Each row of a before or after table is a point. The points were changed in one or more steps. Then noise was added and the rows were shuffled. The steps act on columns, c1 being the first. What was done? A step turns or swaps two columns, mirrors them in a line or flattens them onto one, adds a multiple of one to another, or multiplies or shifts one. Angles are multiples of 10 degrees, from the lower column toward the higher: turns from -170 to 170, lines from 10 to 170 but not 90. Use the fewest steps. Two steps may share a column if one is a turn and the other turns, adds or multiplies; they go together, in the order done. Otherwise the lowest column goes first.

Before:
[[ 13 -19]
 [ 16  19]
 [ -2  20]
 [  9 -47]
 [ 30 -29]
 [ -7 -42]
 [ 45   0]
 [ 60  -3]
 [  6 -24]]
After:
[[ -3  60]
 [-24   6]
 [-47   9]
 [ 19  17]
 [-18  13]
 [  1  46]
 [-29  30]
 [-42  -8]
 [ 21  -2]]
Steps: swap c1 and c2

Before (10 x 6):
[[  6   8 -12  10  23 -18]
 [-10  11  45  10  -8  -8]
 [-13 -20  -2 -32 -14 -41]
 [-15 -16 -21  18  15   4]
 [ -5 -31 -15 -28  14 -36]
 [ 16  13   8  25   0  13]
 [ -4   4  13  -3  -2 -12]
 [ 14 -14  -1   9  28   6]
 [ -8  -4  36  20 -32 -51]
 [ -1  -7  40  -3 -34   6]]
After, 10 rows:
[[ -2  39  15  -2  12  34]
 [ 19 -10 -23 -15 -11 -11]
 [ 25   0  14  16 -10   6]
 [ -4   9  10  -4  10  -3]
 [ 20  32  13  -7  61   2]
 [-32   7 -18 -12  42  -8]
 [ 10 -14   0   6   3 -29]
 [ 10   7 -13  13 -20 -23]
 [ 10  33  31 -10  11   2]
 [-28   2 -35  -6  24 -30]]
Steps: swap c1 and c4; mirror c2 and c3 in the line at 60 degrees; mirror c5 and c6 in the line at 120 degrees

Before, 11 rows:
[[ 12   3  -5  13  -4 -38  -3  -7  23   9   4]
 [-51 -10  27  12  26  12 -43  -6  43 -22 -17]
 [ 26  17 -26 -27  10  56  21  -4  19 -19  -6]
 [ 13   3  18 -14  26 -38  -6  23  36  25  21]
 [-41  14  14  -1  55 -20 -39 -36  11  -6  -9]
 [  9  30 -23 -34  -1  27  23  19  21  -5 -44]
 [-19  -1 -14 -17  18 -54  -2  10  24  -8  30]
 [  9  26  -7 -32  -9  -2  59  -7  30  14  11]
 [  4  -7  -2 -44 -14 -27   0  -2  10  25  16]
 [-27 -29  29   4  51 -21 -13 -18  13 -27 -22]
 [ 17   8 -42 -42   7  31  25 -14  54   7 -29]]
After, 11 rows:
[[  6  32  24 -29  -3   0  22  38  22  -5 -43]
 [ 14   8  42  -2   7  15  24  51  55   8 -30]
 [ -5   3  14   8  -7  18  -3 -37  25   9   6]
 [ 23  -1  -3 -17  18  47  -3 -35  25  -8  32]
 [-23   1  -7 -28  26  27  -6 -28  35  25  22]
 [  2 -29 -40  18  53  16 -11 -13  12 -26 -23]
 [ -4  18  36  -1  10 -13  21  63  19 -20  -4]
 [  0  -9   4 -13 -16  49  -2   7   9  26  16]
 [ -2  26   9  -1  -9  24  60  19  30  15  11]
 [ 24  13 -35  33  58  23 -40  -6   8  -5 -10]
 [ 22 -12 -51  12  25 -14 -43   4  43 -21 -18]]
Steps: turn c1 and c3 by 140 degrees; turn c4 and c8 by 70 degrees; turn c6 and c8 by 130 degrees

Before (9 x 18):
[[-15   0  -2 -17 -11  -4   4   7  -3  11  -7 -16  16  -6  14  17  -1  21]
 [  6  -3   7  -3  -1  -3  -4  -5 -11 -21  -6   9   2  -6   6 -18   1  25]
 [  5 -46   9  10   7   2  -2   2   0   7   4   4   1  -2  13 -12  -8  -3]
 [  3  -7   2   5  11  -3   6  -4   1   3  -8   3   1  -3  18 -19   7   6]
 [-13 -10  -8  -1  11  35  13   9  15   4   7   0  20 -11 -12  22  -7  -3]
 [-43  -6  -3  13  11  20 -60   2 -11  19 -16  -1   5  -4  -7  13  11 -12]
 [  2 -12 -16  14  -6  -2  16   0 -12 -11 -15  -9   1   0   9  20  -6  35]
 [-12   4  12  12   7   0  13  -7 -13   7  20   9  10   1   5  23  -3  -4]
 [-23   5  -5  15   4  -4  12  19   3 -25 -12   1  15  -9   6   8  -7  -2]]
After (9 x 18):
[[-43  -6  -3  13  11  20 -60   2 -12  19  -1 -11  -3   1  -7   7  11 -12]
 [  3  -7   2   5  11  -3   6  -4   0   3   0  15   1   0  18 -12   7   7]
 [-12   4  12  12   7   1  13  -7 -16   6   2 -25   0  -6   5   3  -3  -4]
 [  6  -3   7  -3  -1  -3  -4  -5 -10 -21   2  11  -6  -4   6 -16   1  25]
 [-23   5  -5  15   4  -4  12  20  -7 -25   2  -7  13  -4   6   3  -7  -2]
 [-13 -10  -8  -1  11  35  13   9  -2   4   4 -19  25 -12 -12  11  -7  -3]
 [  2 -12 -15  14  -6  -2  16   0 -10 -11  -2 -13  -7   4   9  17  -6  35]
 [-15   0  -2 -17 -11  -4   4   7 -13  11   1  -7  10  -3  13  22  -1  21]
 [  5 -46   9  10   7   2  -2   2  -1   7   1   8   1  -3  13  -9  -8  -4]]
Steps: turn c9 and c13 by 40 degrees; flatten c11 and c14 onto the line at 110 degrees; mirror c12 and c16 in the line at 120 degrees
